Rows are points. Examples show where two turns around zero, p and q, send a point. Where does a point land after both, in the order given? Backwards means that the second turn is done in reverse. Each puzzle has new turns, and all numbers are rounded.

Turn p:
-9; -24; 12 -> 8; -25; -10
16; 32; 33 -> 15; 8; 46
17; -5; -48 -> -6; 36; -36
-24; -3; 2 -> -17; -17; -1
Turn q:
33; 21; 14 -> 41; 4; 6
16; 31; -17 -> 19; 34; 3
-17; -41; -26 -> -37; -9; -34
-32; -32; 23 -> -31; -39; 8
-16; -5; 5 -> -14; -7; 7
16; 26; 1 -> 23; 17; 10
Where do these land?
q, then p backwards: -27; 29; 37 -> -7; 36; 40
p, then q: 25; -10; -19 -> 14; 29; -6
q, then p: -34; -15; 2 -> -19; -32; -4
p, then q: 11; -18; 13 -> 14; -3; -20
q, then p: 26; 14; -34 -> -11; 42; 10

Turn p:
27; 19; 5; 18; -11; 0 -> 19; 20; 2; 24; -15; 6
-34; -8; 3; 8; -1; 5 -> -29; -11; -15; 1; 11; 3
29; -11; 9; 1; -22; 23 -> 0; 14; 15; -2; -36; 18
-43; 22; -35; -35; 6; -38 -> 11; -25; -43; -23; 29; -48
-1; -5; 9; -9; 6; -47 -> 8; -23; 15; 13; 9; -37
9; -5; 27; 3; 14; 32 -> -17; 26; 24; -4; 4; 21
12; -11; -18; 14; 8; 24 -> 9; -1; 0; -7; -2; 36
Turn q:
3; -5; 19; -23; 21; -7 -> 0; 8; 28; -17; 11; 12
9; 15; -45; -8; -31; 12 -> 7; -4; -58; -10; 3; 1
0; -23; 31; -14; 11; 8 -> 1; -17; 36; -11; -2; 12
-10; -15; 39; -2; 8; 17 -> -7; -19; 36; 4; -13; 18
-17; -33; 18; -8; 4; -16 -> -13; -14; 32; -18; -4; -18
28; 5; -31; 19; -21; -4 -> 29; 1; -36; 9; 1; -18
-12; 47; -12; 21; -16; -18 -> -13; 40; -30; 20; -20; -7
-14; 30; -37; 26; 11; 11 -> -19; 14; -36; 35; 18; -2
13; -22; 18; -11; 12; -3 -> 14; -9; 28; -12; 7; 1
Where do these land?
q, then p: -11; 13; 16; -8; -33; 30 -> -18; -4; -21; -18; -34; 19
p, then q backwards: 22; -8; -11; 22; -5; -24 -> 20; -10; 14; 25; -5; 20
q, then p: 5; -5; -15; -14; -20; -21 -> 20; -7; -4; -16; -6; -24
q, then p backwards: 11; 27; -18; -8; -18; 20 -> -8; 16; -30; 16; -11; 19
q, then p: -6; -8; 3; -13; -1; 41 -> -21; -9; 7; -22; -4; 30
p, then q: -22; -8; -13; 29; 48; -22 -> 2; -19; 35; 26; 45; -4
q, then p: 1; -10; 37; -8; 30; -24 -> -22; 33; 25; 15; 6; -24

Turn p:
10; 9; -17; -30; 12; 5; -3; 13; 1 -> 14; 12; -18; -23; -11; -13; 4; 14; 0
-21; -6; 14; -16; -9; 26; 16; -9; -15 -> -13; 21; 26; -13; -8; 16; 20; -3; 8
-12; 18; 21; -17; 15; 16; 23; 14; 2 -> -7; 14; 21; -9; -1; -26; 26; 14; 12
17; 9; -9; 12; 9; 12; -10; -13; 29 -> 8; -6; -27; 9; 25; 4; 5; 6; 18
-33; -48; 14; 12; 5; -3; -2; 26; -23 -> -29; -37; 36; -17; -22; 17; -4; 8; -20
-10; -18; 34; -11; 2; 4; -24; 27; -9 -> 1; -17; 37; -26; -5; 0; -20; 18; 9
-3; 11; -28; 20; -21; -24; -7; -17; 17 -> -13; 6; -33; 30; 4; 5; -23; -13; -5
19; 15; -7; 5; 9; -24; -6; -32; 0 -> 16; -1; -22; 9; 12; -11; -6; -36; 2
19; -15; -12; 9; -20; -26; 11; -6; 3 -> 13; -9; -11; 30; -20; 10; -9; -11; -9
14; 25; -9; 16; -2; 13; 0; -3; -5 -> 10; 15; -8; 9; 26; -2; 5; 3; -13
Turn q:
-16; -14; -10; -6; 7; -25; 7; 10; -6 -> -19; -12; 9; 2; -8; -22; 5; 14; 10
-21; 32; -25; -18; 11; 15; 7; 26; 32 -> -11; 38; -19; 17; 6; -12; 45; -3; 9
-8; -6; 25; -6; -6; 14; 4; -7; -3 -> 7; -14; 9; 5; -2; 22; 9; 0; -12
-21; 23; -30; -33; 5; -33; -32; 44; -13 -> -52; 39; 19; -23; 8; -35; 21; 16; -3
1; -2; 2; 14; 19; 19; -6; -8; -4 -> 3; 2; -7; 22; 8; 8; -16; -1; -11
19; 9; 6; -6; 9; 0; 15; -11; -3 -> 9; -15; -14; -6; 19; -2; 0; -9; -2
14; -16; -1; 4; -11; 17; -7; -39; 6 -> 4; -12; -13; 0; -12; 29; -23; -25; 4
18; -13; 20; 11; 0; 8; -2; -4; 23 -> 20; -3; -10; 0; 3; 27; -9; 12; 14
4; 3; 22; 31; -12; -3; 11; -26; 1 -> 34; -16; 17; 7; 2; 9; -16; -15; 9
9; -16; -8; 9; -21; -13; 2; 16; -32 -> 4; -7; 10; -23; -22; -23; -16; 12; -17
Where do these land?
q, then p: 9; 18; -15; -1; 4; 33; -21; -10; 19 -> -6; 27; -23; -4; 33; 1; 12; -7; -8
q, then p: 31; 8; -23; 19; 20; 29; -13; -5; -5 -> 4; 8; -33; -19; 28; 0; -18; -10; -26
q, then p: -11; -10; 38; -12; 1; -7; 21; 0; -15 -> 9; -26; 28; -4; -20; 12; 20; 7; -4
q, then p backwards: -25; 3; 4; 29; -23; -6; 0; 11; 7 -> 13; 1; 27; -20; -19; -2; 21; 9; -7
q, then p backwards: 24; 10; -25; -1; 4; 16; -35; -20; -18 -> -22; 17; -24; 2; -16; -18; -29; -19; -20
q, then p: 1; -5; 19; 1; -29; -26; 23; 8; 15 -> 24; -5; 5; 16; -28; -1; 8; 15; 27
p, then q: 15; 21; -24; 2; 18; 9; -12; 9; -3 -> -21; 2; -17; -9; 12; -29; -3; 4; -7
q, then p: -6; -36; 2; -21; 20; -10; 20; -19; -7 -> -27; -28; 1; -3; -23; 31; 0; 8; -4
p, then q: -15; -5; 19; -9; 15; -30; 12; -12; 2 -> -2; -21; 20; -4; -12; 13; -2; -12; 28
q, then p: 1; -4; -1; 4; -9; 3; -21; 27; 10 -> 3; 23; 6; 1; 5; -17; -7; 21; -3
p, then q: -24; -1; 4; -11; -20; -12; 26; 11; -4 -> 19; 6; 36; -4; -10; 0; 13; -9; -1
